Each row of a before or after table is a point. One or more steps were done to the points. Then noise was added and the rows were shuffled. The steps act on columns, c1 being the first. Write out the steps. A step turns or swaps two columns, mirrors them in a line or flattens them onto one, adds a multiple of one to another, or multiplies or shifts one. Angles are multiples of 10 degrees, from the lower column toward the higher: turns from -170 to 170, lines from 10 to 170 but not 90. Use the fewest steps. Two steps may share a column if one is a turn and the other turns, adds or multiplies; they go together, in the order done. Otherwise the lowest column goes first.

Before (12 x 3):
[[  7  -9 -16]
 [ -9  -3  38]
 [-46 -25  48]
 [-49   5 -34]
 [-12  64  43]
 [ -5  18 -42]
 [-32  28  39]
 [ -4  -7  18]
 [ 25  32 -34]
 [ 29  12 -19]
 [ 11 -13  18]
 [-59  -8  33]]
After (12 x 3):
[[ -9 -11 -38]
 [ 15 -30  30]
 [-27  37 -36]
 [ 49 -39  25]
 [ 14 -51 -62]
 [ 14  14 -32]
 [ 30  19  -9]
 [-34 -12  26]
 [ 24   6  23]
 [-38  20 -22]
 [ 15  19 -12]
 [ 48 -18  12]]
Steps: shift c1 by 20; turn c2 and c3 by -160 degrees

Before (11 x 8):
[[ 53 -25  17  14 -35  -4  -6 -28]
 [ 50 -20 -39 -14  11  16   4 -15]
 [-31  15 -54   7   5 -55  -4   9]
 [ 49 -45 -27  21  10 -23  15  38]
 [ 30 -24 -62 -12 -14  12  21  13]
 [  1  -9 -52   3  -3  57 -56 -45]
 [ 12 -36 -11 -52 -48 -34   9 -40]
 [  8   2 -23 -58 -38 -22 -31   1]
 [ 43  28 -18  36  12  -5  41 -35]
 [-11  14  19 -36 -32  19  10 -41]
 [ -2   6 -46  17 -30 -43  22  -1]]
After (11 x 8):
[[-33  33  58 -12  -1   9  26  -9]
 [ 14 -18 -21 -26  52  18  10   0]
 [-42  18 -19  10  47  -1 -11 -38]
 [  0 -24  28  38  15 -13  35 -54]
 [ 22  17  50   5  33  71 -47 -24]
 [-45  54  14  18 -35 -22  15 -24]
 [ -9  39   6 -53  62 -36   4 -10]
 [ 17  -2  59   7  -8 -53 -17  25]
 [-13   2  45  11  25 -42  19  12]
 [-20  -3  21 -61  33 -14 -38   4]
 [-20  36  28 -16   7  15   3 -52]]
Steps: turn c5 and c8 by 140 degrees; turn c1 and c8 by -130 degrees; turn c2 and c3 by 170 degrees; turn c6 and c7 by 10 degrees
